Every row gives one point. The points of each table are mixes of a few directions, plus a little noise. Count the directions of each table, and those that both share. Where both have some left over, give the other angles between the two spaces (their principal angles), to ten degrees, smallest first.

First:
[[ 0.01  0.26 -0.43]
 [ 0.01  0.39 -0.65]
 [-0.01 -0.39  0.68]
 [-0.01 -0.23  0.42]]
Second, 6 rows:
[[ 0.00  0.27 -0.46]
 [-0.01 -0.42  0.72]
 [-0.01 -0.25  0.43]
 [ 0.00 -0.24  0.41]
 [ 0.02  0.51 -0.87]
 [ 0.00  0.12 -0.21]]
Directions: first 1, second 1, shared 1

First:
[[-0.10 -0.54 -0.18  0.54]
 [-0.41 -0.17 -0.12  0.11]
 [-0.44  0.00 -0.06 -0.05]
 [-0.22  0.07  0.23  0.61]
 [ 0.35  0.33  0.09 -0.50]
 [ 0.61 -0.46 -0.23  0.05]
 [ 0.23  0.76  0.27 -0.74]]
Second:
[[-0.21 -0.52 -0.47 -0.32]
 [-0.11 -0.28 -0.25 -0.17]
 [-0.04 -0.11 -0.10 -0.07]
 [ 0.39  0.97  0.88  0.60]
 [ 0.09  0.21  0.20  0.14]
 [-0.11 -0.28 -0.25 -0.17]]
Directions: first 3, second 1, shared 1

First, 8 rows:
[[ 0.70  1.12 -0.39  0.53  0.05 -0.54]
 [ 0.26  0.70 -0.48 -0.31  0.03  0.64]
 [-0.25 -0.42  0.10 -0.26 -0.07  0.40]
 [-0.38 -0.51  0.18 -0.22 -0.06  0.30]
 [-0.60 -0.15  0.23  0.33 -0.11 -0.24]
 [ 0.16 -0.55  0.26  0.22 -0.24 -0.18]
 [ 0.08 -0.41  0.25  0.02  0.18 -0.52]
 [ 0.04  0.22 -0.16 -0.31  0.23  0.15]]
Second, 7 rows:
[[ 0.80 -0.19 -0.40  0.27 -0.35 -0.23]
 [-0.10 -0.68  0.29  0.15  0.14  0.49]
 [-0.43  0.28  0.39 -0.46  0.09  0.36]
 [-0.64  0.05  0.36 -0.22  0.31  0.26]
 [-0.25  0.16  0.18 -0.24  0.05  0.16]
 [ 0.63 -0.05 -0.68  0.62 -0.15 -0.76]
 [ 0.03  0.47 -0.16 -0.11 -0.09 -0.29]]
Directions: first 4, second 3, shared 1; angles 30, 50
